Each row is a point. The window is the flat piece filled in between its corners: a triangle in 3 columns, a solid with four corners in 4, and so on. A path goes straight from each point to the next, and from the last back to the first. List the points from which the path goes on through the window.

Window, 3 rows:
[[ -3 -14   2]
 [-47   0  -7]
 [  3   9   8]]
Path:
(1): [ 1 -9 12]
(2): [-2  6 19]
(3): [  4   5 -10]
(4): [-34  -1 -19]
(5): [-51   0  14]
(6): [-24  14  25]
(7): [-8 15 -5]
(8): [-8  8 -9]
(9): [-15   1  14]
(10): [13  4 25]
(11): [25 14 -9]
(12): [ -4  -3 -16]
(13): [-10 -16  12]
(14): [-60 -11  13]
(15): [-52  -5 -22]
(16): [ 5 -6 -8]
Through the window after points: 2, 4, 8, 12

Window, 3 rows:
[[ 23 -16  -2]
 [-16 -41  26]
 [ 28  52 -26]]
Path:
(1): [25 -7 44]
(2): [ 37  58 -12]
(3): [ 21  17 -44]
(4): [  4  20 -59]
(5): [40 57  2]
(6): [49 55 13]
(7): [  3  35 -58]
(8): [  1  33 -57]
(9): [33 60  0]
(10): [32 33  4]
(11): [ 18  23 -36]
(12): [ 12  28 -27]
(13): [28 30  0]
(14): [48 36  1]
(15): [  2  18 -53]
(16): [-13 -39 -13]
Through the window after points: 4, 6, 10, 12, 16

Window (4 x 4):
[[-60  -2   4  -7]
 [  1   4 -19   0]
 [ 30  29  17   2]
 [-29 -16  10  -1]]
Path:
(1): [-11  11  17 -19]
(2): [-10  16  18  17]
(3): [-29 -14   8  18]
(4): [-21  -8  10 -11]
(5): [-45  -8   4 -41]
(6): [-54   7   2  30]
(7): [-28  -8   3  30]
(8): [-23  -5  22 -28]
(9): [-24  -6  12 -29]
(10): [-28 -19   0  37]
(11): [-24   3  -2  11]
(12): [-22  -4  -7 -13]
(13): [-30  -1  18 -12]
(14): [-36  -6  23  33]
(15): [-36  -5  11   9]
(16): [-18 -14  -3 -37]
Through the window after points: 3, 5, 9, 11, 15

Window, 6 rows:
[[  8  14  31  33 -23  33]
 [ -5 -34  -7 -11  -9   4]
 [ -1  28 -24  -1 -33  10]
 [ 10  51 -13   1  13  -9]
 [ 49 -31 -54 -60 -21 -38]
 [ 13  32 -25  45  11  -5]]
Path:
(1): [ 13 -16 -37 -35 -10  43]
(2): [ 19  20 -47  -2   2  26]
(3): [  5   3 -14 -13 -21 -58]
(4): [ -5  40   4  41 -19 -15]
(5): [  9  23 -17  32  14  28]
(6): [32  1  5  7  6 54]
(7): [  5  11  14  20 -33  -1]
(8): [  2 -18  -7  -2 -13 -21]
Through the window after points: 6, 8

Window (8 x 8):
[[ 10   8  -9 -33 -11   0 -11 -12]
 [ 38  10  15   1 -18  10  -5  10]
 [  7   9  20   3  23  20 -15 -10]
 [ 26  -4 -27   0  -6  16  -5 -25]
 [ 33 -22   0 -15  11   6   7  -4]
 [ 24 -15  11   2  -4  -9 -21 -20]
 [-43 -25   4  -2  -8  33   0 -25]
 [-36  51 -47  -1 -35 -60  45  -2]]
Path:
(1): [ -1   2 -29   5 -12   4 -30   8]
(2): [ 41  -7  -4 -17  -1  15  23 -44]
(3): [ 16  25  -6  -3 -10  -2  16 -24]
(4): [-17  -6 -13 -13  -1  -6  -4  25]
(5): [ -8  -3 -17 -15   6  -7 -10  -6]
(6): [-11   4   8   0 -26  19  20 -46]
(7): [ 16   0  24 -19  -9  13   0 -29]
(8): [ -2  -4 -17   9  26  -9 -16  27]
(9): [-11 -14  -8  -4   0  18 -10   5]
(10): [ -5   0  25  -8 -16   4   8 -35]
(11): [  7  18   0 -11   0  -1  16 -24]
(12): [  0  -8  -2  -7 -16 -11 -21  15]
Through the window after points: 1

Window, 9 rows:
[[  2  17 -15  10 -26 -28 -10  46   0]
 [-11  16  19  18  20 -33  -6  42  -7]
 [  8  17   7   8  26   4   3  -7   0]
 [-19  14  10 -14  13  10   5  -2 -12]
 [  0  15   1 -16  21 -16 -12 -13 -21]
 [-10  39 -22  -8 -13 -27  16 -16 -18]
 [-22 -23 -41  -1  24   3  26  19 -12]
 [  0 -12  18   1   7  -9  11  -8  -2]
 [-25 -12 -31  46 -60  -3 -20 -35   8]]
Path:
(1): [ -3  -5   1  12   8   1   8  11 -19]
(2): [  7  14   5  19  14   7   5   4 -34]
(3): [ -7  17   0  -9  19 -15  -1  -7  29]
(4): [-15   6  -6  -3  12 -17   1 -19  14]
(5): [ -1   0   1  21 -11  13   8   3 -36]
(6): [  7  21  14   8  -8  -8  -3  -3 -22]
(7): [-13  24   0 -10   5 -26  -2 -12   7]
(8): [-12  -1  -9   0  13 -12   9  -2   5]
Through the window after points: 2, 8

Window:
[[-37  -4  -3  13  26   8 -14 -31  13]
 [ -9   2   6  15  26 -14  28  27  11]
 [-46   6  19  -7  -5 -28 -18 -10  38]
 [-14  11   1 -49  20  -3  14 -27  17]
 [ 11  19 -21  43   3   8  27 -12  -5]
 [-45  -5  -7   3 -33  -2   8  -3  33]
 [-25  28  20 -22   3  49  -8  32   4]
 [-16  -7 -21  21   2  -9 -21   1  17]
 [ 19 -28   8   4 -34  30 -24   8 -19]]
Path:
(1): [ -8   1   6 -15   6  15   6 -10  26]
(2): [-31  12  12 -20  -4   2  -3  -2  -8]
(3): [-25  -6   0   1  -3 -17   0 -16   6]
(4): [15 -6 -9  2 -3  9 -1 -6 51]
(5): [  1   9  13  15  -6  28 -15   0  47]
(6): [-60  -1  -4 -17  20 -12   2 -15 -17]
(7): [-19  -8  -5  14  -3 -12  -5  -7  -6]
(8): [ -3 -24 -15  22  -6  11  -9 -25  55]
(9): [  6 -24  -2   5  12  12  -5 -13  35]
(10): [-28  32 -13   5  -8  10   1  13 -30]
(11): [-33  26  -6   2 -10   9  -5   7 -18]
(12): [ -6 -11   8  -4  14  25 -16  16  43]
Through the window after points: 5, 11
